Every row gives one point. Any point is a mix of the corners, with weights that add up to 1. It lies inside the corners' shape when no weight is negative. Is each point inside? If not, which corners have a negative weight?

Corners:
(1): | -0.097 | -0.018 |
(2): |  0.067 | -0.023 |
(3): | 0.000 | 0.014 |
Points:
| -0.038 | -0.012 | => inside
|  0.047 | -0.015 | => inside
| 0.031 | 0.005 | => outside (1)
|  0.025 | -0.002 | => inside

Corners:
(1): | 0.032 | 0.040 | 0.042 | 0.012 | 0.039 | 0.040 |
(2): |  0.065 | -0.086 |  0.012 |  0.073 | -0.001 | -0.040 |
(3): |  0.056 |  0.059 |  0.003 | -0.019 |  0.070 | -0.016 |
(4): |  0.029 |  0.071 | -0.015 |  0.053 |  0.023 |  0.014 |
(5): | -0.016 | -0.036 |  0.003 | -0.045 | -0.021 | -0.041 |
(6): |  0.048 | -0.062 |  0.002 | -0.049 | -0.073 | -0.046 |
(7): |  0.010 | -0.029 | -0.024 | -0.084 |  0.057 |  0.041 |
Points:
| 0.057 | 0.021 | 0.002 | 0.039 | 0.075 | 0.007 | => outside (5, 6)
|  0.041 |  0.017 |  0.015 |  0.018 |  0.008 | -0.006 | => outside (7)
|  0.028 |  0.014 |  0.019 | -0.014 |  0.035 |  0.028 | => inside
|  0.057 | -0.027 |  0.010 | -0.015 |  0.028 | -0.002 | => outside (4, 5)
|  0.013 | -0.007 |  0.002 | -0.034 |  0.014 | -0.019 | => inside
|  0.042 | -0.044 |  0.007 |  0.030 |  0.001 | -0.025 | => inside
| 0.032 | 0.072 | 0.008 | 0.038 | 0.059 | 0.004 | => outside (6, 7)

Corners:
(1): |  0.009 | -0.019 | -0.029 |  0.049 |  0.102 | -0.130 | -0.013 | -0.007 | -0.016 | -0.054 |  0.046 |
(2): | -0.033 |  0.021 |  0.052 | -0.041 |  0.044 | -0.015 | -0.028 | -0.090 | -0.032 |  0.082 |  0.146 |
(3): |  0.004 |  0.032 | -0.059 | -0.001 | -0.031 |  0.015 |  0.016 | -0.106 | -0.025 |  0.015 | -0.005 |
(4): | -0.049 |  0.018 |  0.000 | -0.021 |  0.005 |  0.036 |  0.040 | -0.008 | -0.047 | -0.003 | -0.033 |
(5): |  0.021 | -0.074 |  0.029 | -0.035 |  0.007 |  0.010 | -0.004 |  0.013 | -0.041 |  0.030 | -0.054 |
(6): | -0.003 | -0.008 |  0.006 |  0.118 | -0.014 |  0.036 |  0.046 |  0.012 |  0.000 | -0.007 | -0.031 |
(7): | -0.014 |  0.035 | -0.014 | -0.015 | -0.059 |  0.061 |  0.027 | -0.003 | -0.016 | -0.039 |  0.056 |
(8): |  0.031 |  0.023 | -0.022 | -0.013 |  0.037 |  0.054 |  0.024 |  0.008 | -0.041 |  0.012 | -0.047 |
(9): |  0.020 |  0.020 |  0.081 |  0.017 |  0.048 | -0.002 | -0.046 |  0.002 | -0.017 | -0.049 |  0.014 |
(10): | -0.003 | -0.019 | -0.022 | -0.008 |  0.008 |  0.015 |  0.020 | -0.056 |  0.187 | -0.026 | -0.059 |
(11): | -0.005 |  0.025 | -0.028 |  0.024 |  0.003 | -0.074 |  0.019 | -0.008 | -0.032 |  0.063 | -0.029 |
(12): | -0.022 |  0.026 | -0.028 |  0.042 |  0.017 |  0.050 | -0.111 |  0.004 | -0.028 | -0.033 |  0.015 |
Points:
| -0.012 |  0.025 |  0.019 |  0.021 |  0.029 |  0.002 | -0.020 | -0.010 | -0.010 | -0.003 |  0.033 | => outside (3, 5)
| -0.017 |  0.039 |  0.003 |  0.003 | -0.008 |  0.026 |  0.002 | -0.039 | -0.005 |  0.022 |  0.026 | => outside (1, 5)
| -0.006 | -0.015 |  0.007 |  0.002 |  0.006 | -0.005 | -0.010 | -0.025 | -0.018 |  0.006 |  0.006 | => outside (8)
| -0.009 |  0.013 |  0.012 |  0.002 |  0.015 |  0.018 |  0.005 | -0.010 | -0.024 | -0.010 | -0.009 | => inside
|  0.005 |  0.033 | -0.054 | -0.013 | -0.086 |  0.100 |  0.037 | -0.045 |  0.004 |  0.048 |  0.009 | => outside (1, 4, 9)
|  0.005 | -0.017 |  0.021 |  0.004 |  0.024 | -0.018 |  0.025 | -0.022 | -0.018 |  0.031 | -0.015 | => outside (7, 12)
|  0.004 |  0.014 |  0.009 |  0.018 |  0.020 |  0.020 | -0.008 | -0.007 | -0.016 | -0.010 | -0.001 | => inside

Corners:
(1): |  0.035 | -0.072 | -0.003 | -0.054 |  0.003 |  0.025 |  0.034 | -0.024 |  0.027 |  0.088 | -0.056 |  0.095 |  0.094 |  0.030 | -0.018 |  0.051 | -0.002 |  0.036 |
(2): | -0.036 | -0.014 |  0.019 |  0.037 | -0.049 | -0.027 |  0.028 |  0.057 | -0.006 | -0.033 |  0.068 | -0.071 | -0.014 |  0.006 | -0.035 | -0.010 |  0.008 | -0.090 |
(3): | -0.066 | -0.012 | -0.042 |  0.001 |  0.019 |  0.019 | -0.020 |  0.023 |  0.002 | -0.048 |  0.087 | -0.014 | -0.029 |  0.015 |  0.007 |  0.029 |  0.037 | -0.028 |
(4): | -0.013 | -0.015 |  0.056 | -0.037 | -0.001 |  0.012 | -0.042 | -0.042 | -0.030 | -0.043 |  0.013 | -0.068 |  0.005 |  0.041 | -0.064 |  0.030 | -0.023 |  0.012 |
(5): |  0.008 | -0.022 | -0.088 |  0.015 | -0.018 | -0.018 | -0.026 |  0.014 |  0.051 | -0.049 |  0.037 | -0.050 |  0.045 |  0.007 | -0.004 | -0.029 |  0.012 | -0.008 |
(6): | -0.037 |  0.000 | -0.008 |  0.074 |  0.084 |  0.031 |  0.046 | -0.017 | -0.009 | -0.049 | -0.057 |  0.046 | -0.055 |  0.029 | -0.024 |  0.044 |  0.025 |  0.002 |
(7): |  0.054 | -0.056 | -0.015 | -0.032 |  0.051 | -0.051 | -0.031 | -0.036 | -0.039 |  0.040 |  0.008 |  0.045 |  0.092 |  0.008 | -0.015 |  0.015 | -0.023 | -0.003 |
(8): | -0.048 |  0.025 | -0.042 |  0.047 | -0.006 |  0.109 | -0.001 |  0.018 |  0.034 | -0.074 |  0.036 |  0.031 |  0.019 |  0.021 | -0.029 | -0.035 |  0.028 | -0.006 |
(9): |  0.000 |  0.037 | -0.053 |  0.046 | -0.014 |  0.013 | -0.023 |  0.031 |  0.010 | -0.004 |  0.095 | -0.066 |  0.023 |  0.024 |  0.028 |  0.002 |  0.017 |  0.021 |
(10): |  0.059 | -0.040 |  0.028 | -0.045 |  0.007 |  0.003 |  0.008 | -0.005 |  0.071 |  0.033 |  0.058 |  0.019 |  0.049 |  0.015 | -0.001 | -0.003 |  0.005 |  0.001 |
(11): |  0.063 | -0.069 | -0.040 | -0.066 |  0.062 |  0.015 |  0.029 | -0.014 | -0.007 |  0.068 | -0.006 |  0.014 |  0.013 |  0.068 | -0.034 |  0.046 | -0.052 |  0.094 |
(12): |  0.034 | -0.020 | -0.037 |  0.036 | -0.045 | -0.006 | -0.046 |  0.037 |  0.010 | -0.058 |  0.087 | -0.025 |  0.031 | -0.041 | -0.001 | -0.029 |  0.022 |  0.006 |
(13): |  0.006 | -0.030 |  0.003 | -0.101 |  0.094 | -0.007 |  0.054 | -0.038 | -0.060 |  0.075 | -0.001 | -0.052 |  0.022 | -0.013 | -0.011 |  0.046 | -0.021 |  0.103 |
(14): | -0.010 |  0.022 | -0.003 | -0.002 | -0.001 | -0.054 |  0.048 |  0.021 | -0.051 | -0.053 | -0.009 | -0.004 | -0.040 |  0.040 |  0.037 | -0.003 |  0.019 | -0.031 |
(15): |  0.059 | -0.067 |  0.013 | -0.106 |  0.083 | -0.010 | -0.016 | -0.005 | -0.068 |  0.022 | -0.045 | -0.025 |  0.047 |  0.023 |  0.020 |  0.068 | -0.034 |  0.053 |
(16): | -0.017 | -0.022 | -0.053 |  0.065 | -0.063 | -0.027 | -0.060 |  0.025 |  0.039 | -0.053 |  0.074 | -0.062 |  0.041 | -0.020 |  0.055 | -0.037 | -0.063 | -0.003 |
(17): |  0.022 | -0.067 | -0.014 |  0.012 | -0.003 | -0.036 | -0.010 |  0.015 |  0.030 | -0.003 |  0.081 |  0.006 |  0.141 |  0.034 | -0.010 | -0.009 | -0.016 |  0.033 |
(18): | -0.057 |  0.030 | -0.013 |  0.023 |  0.039 | -0.019 | -0.005 |  0.046 | -0.016 | -0.022 | -0.008 |  0.010 | -0.009 |  0.013 | -0.047 |  0.035 |  0.009 |  0.007 |
(19): |  0.027 |  0.017 |  0.023 |  0.047 | -0.026 |  0.010 |  0.062 |  0.012 |  0.006 | -0.075 |  0.042 |  0.038 | -0.016 |  0.013 | -0.028 |  0.110 | -0.013 | -0.082 |
Points:
|  0.000 | -0.018 | -0.023 |  0.003 |  0.016 | -0.002 | -0.005 |  0.005 |  0.005 | -0.015 |  0.028 | -0.002 |  0.034 |  0.017 | -0.005 |  0.015 | -0.004 |  0.016 | => outside (2)
|  0.014 | -0.022 | -0.014 | -0.011 |  0.017 | -0.001 |  0.018 |  0.003 | -0.006 | -0.006 |  0.020 |  0.000 |  0.017 |  0.026 | -0.011 |  0.027 | -0.012 |  0.015 | => inside
|  0.009 | -0.021 | -0.023 |  0.008 |  0.000 | -0.003 | -0.008 |  0.013 |  0.010 | -0.019 |  0.029 | -0.002 |  0.025 |  0.021 | -0.009 |  0.009 | -0.004 |  0.001 | => outside (13)
| -0.008 | -0.011 | -0.006 | -0.001 |  0.012 |  0.000 |  0.008 |  0.006 | -0.004 | -0.018 |  0.024 | -0.012 |  0.019 |  0.017 | -0.006 |  0.013 |  0.000 | -0.005 | => outside (11, 12)

Corners:
(1): | -0.044 |  0.009 |  0.009 | -0.018 | -0.014 |  0.008 |  0.025 | -0.034 |  0.022 | -0.021 | -0.038 | -0.030 | -0.080 | -0.050 | -0.042 |  0.036 | -0.008 |  0.019 | -0.020 |  0.024 |
(2): |  0.019 |  0.014 | -0.021 | -0.008 | -0.038 | -0.039 |  0.100 | -0.023 | -0.011 | -0.064 | -0.045 |  0.053 | -0.042 | -0.044 | -0.089 | -0.017 | -0.035 | -0.021 | -0.046 | -0.060 |
(3): | -0.027 |  0.007 |  0.075 | -0.023 | -0.023 |  0.030 |  0.104 | -0.026 |  0.017 |  0.049 | -0.082 |  0.045 | -0.056 | -0.078 | -0.083 |  0.066 | -0.024 |  0.029 |  0.044 | -0.007 |
(4): | -0.005 |  0.056 |  0.042 | -0.016 |  0.086 |  0.006 | -0.022 | -0.088 | -0.011 |  0.021 |  0.017 |  0.040 |  0.042 |  0.014 |  0.016 |  0.005 |  0.003 |  0.074 |  0.029 |  0.071 |
(5): | -0.016 |  0.006 |  0.016 |  0.047 |  0.046 |  0.011 | -0.043 | -0.001 | -0.043 |  0.060 | -0.031 |  0.029 | -0.018 |  0.014 | -0.019 |  0.008 |  0.007 |  0.048 |  0.040 | -0.001 |
(6): | -0.082 | -0.082 |  0.099 | -0.016 | -0.019 |  0.102 | -0.060 |  0.029 | -0.064 | -0.002 |  0.045 | -0.081 |  0.057 | -0.051 |  0.092 | -0.039 |  0.032 |  0.061 | -0.057 |  0.034 |
(7): | -0.033 | -0.041 | -0.015 | -0.031 | -0.010 | -0.016 |  0.057 | -0.018 | -0.016 |  0.004 | -0.018 |  0.038 | -0.016 | -0.074 |  0.010 |  0.052 |  0.008 |  0.024 | -0.051 | -0.008 |
(8): |  0.002 |  0.021 |  0.027 |  0.009 |  0.077 | -0.036 | -0.030 | -0.043 |  0.040 |  0.009 | -0.001 | -0.012 |  0.050 |  0.032 |  0.086 |  0.011 | -0.044 |  0.019 | -0.005 |  0.052 |
(9): |  0.006 | -0.099 |  0.011 | -0.047 | -0.041 |  0.059 | -0.071 |  0.039 | -0.093 | -0.067 |  0.087 | -0.061 |  0.018 |  0.007 |  0.106 | -0.028 | -0.045 |  0.068 | -0.026 |  0.009 |
(10): |  0.022 |  0.065 | -0.045 |  0.075 | -0.010 | -0.013 |  0.004 | -0.067 |  0.040 |  0.030 |  0.006 |  0.048 |  0.053 |  0.066 | -0.035 |  0.024 |  0.028 |  0.007 |  0.026 |  0.038 |
(11): | -0.006 | -0.047 |  0.041 | -0.012 | -0.005 |  0.096 | -0.003 |  0.033 | -0.072 | -0.048 | -0.017 | -0.067 |  0.039 |  0.005 |  0.031 | -0.002 |  0.033 |  0.082 | -0.030 |  0.007 |
(12): |  0.062 |  0.017 | -0.002 |  0.070 |  0.019 | -0.012 | -0.057 | -0.081 | -0.002 |  0.021 |  0.011 |  0.018 |  0.055 | -0.020 |  0.056 |  0.003 | -0.011 |  0.010 |  0.032 |  0.047 |
(13): |  0.030 | -0.021 |  0.016 |  0.036 | -0.016 | -0.057 | -0.019 | -0.114 | -0.015 |  0.009 | -0.013 |  0.017 |  0.023 |  0.042 |  0.075 | -0.025 | -0.013 |  0.031 |  0.039 |  0.015 |
(14): | -0.013 | -0.018 |  0.004 |  0.027 |  0.082 | -0.032 |  0.019 | -0.062 |  0.042 |  0.002 |  0.020 |  0.007 |  0.030 | -0.022 |  0.034 | -0.029 | -0.010 |  0.079 |  0.075 |  0.021 |
(15): |  0.023 | -0.031 | -0.067 | -0.025 | -0.042 |  0.084 |  0.016 |  0.040 | -0.032 | -0.035 |  0.017 |  0.008 | -0.049 |  0.012 |  0.057 | -0.070 |  0.023 | -0.006 | -0.027 | -0.040 |
(16): |  0.012 |  0.027 | -0.040 | -0.047 | -0.049 | -0.012 | -0.020 |  0.017 | -0.020 | -0.007 | -0.034 | -0.029 |  0.029 | -0.038 |  0.016 | -0.025 |  0.017 |  0.031 | -0.011 | -0.008 |
(17): | -0.080 | -0.018 | -0.009 | -0.092 |  0.007 |  0.062 |  0.039 | -0.004 | -0.023 |  0.013 | -0.032 | -0.022 | -0.052 | -0.076 | -0.044 |  0.031 | -0.004 | -0.012 | -0.028 | -0.058 |
(18): |  0.004 | -0.061 | -0.023 | -0.036 | -0.048 |  0.031 | -0.054 |  0.040 | -0.023 | -0.095 | -0.007 |  0.007 | -0.005 | -0.006 |  0.034 | -0.025 |  0.038 | -0.018 | -0.013 | -0.013 |
(19): | -0.005 | -0.047 | -0.004 | -0.030 | -0.060 |  0.015 |  0.084 |  0.004 | -0.046 |  0.005 | -0.023 | -0.005 | -0.057 | -0.018 | -0.078 |  0.017 |  0.004 | -0.046 |  0.024 |  0.013 |
(20): | -0.050 | -0.070 | -0.067 | -0.065 | -0.031 |  0.038 |  0.037 | -0.007 |  0.005 | -0.005 | -0.058 |  0.034 | -0.079 | -0.027 | -0.041 | -0.021 | -0.087 | -0.016 | -0.026 |  0.016 |
(21): |  0.071 | -0.070 | -0.037 | -0.053 | -0.022 |  0.014 |  0.004 |  0.027 | -0.006 | -0.029 |  0.015 | -0.011 | -0.013 |  0.004 | -0.011 | -0.040 |  0.032 |  0.003 | -0.058 | -0.043 |
Points:
| -0.024 |  0.003 |  0.013 |  0.006 |  0.016 |  0.013 |  0.005 | -0.033 | -0.010 |  0.013 | -0.009 |  0.005 |  0.009 | -0.020 |  0.014 |  0.007 | -0.008 |  0.039 | -0.001 |  0.014 | => outside (18, 19, 21)
|  0.014 | -0.019 | -0.003 | -0.020 |  0.003 |  0.013 | -0.034 | -0.014 | -0.022 | -0.003 | -0.013 | -0.004 |  0.000 | -0.006 |  0.044 | -0.002 | -0.008 |  0.033 | -0.008 |  0.004 | => outside (2, 6, 10, 14, 19)
| -0.007 | -0.014 |  0.005 | -0.018 |  0.002 |  0.015 |  0.006 | -0.029 | -0.007 | -0.013 | -0.003 |  0.003 |  0.002 | -0.016 |  0.014 | -0.002 | -0.011 |  0.033 | -0.007 |  0.013 | => outside (5, 19)
|  0.010 | -0.019 | -0.021 | -0.014 | -0.003 |  0.009 | -0.002 | -0.015 | -0.016 | -0.018 | -0.005 |  0.001 | -0.006 | -0.002 |  0.012 | -0.011 | -0.001 |  0.015 | -0.005 | -0.002 | => outside (3, 6)
|  0.000 | -0.025 |  0.001 | -0.012 | -0.010 |  0.029 | -0.004 |  0.000 | -0.019 | -0.011 |  0.004 |  0.009 | -0.018 | -0.011 |  0.003 | -0.005 | -0.007 |  0.015 | -0.019 |  0.011 | => outside (11, 13, 14, 16, 17)
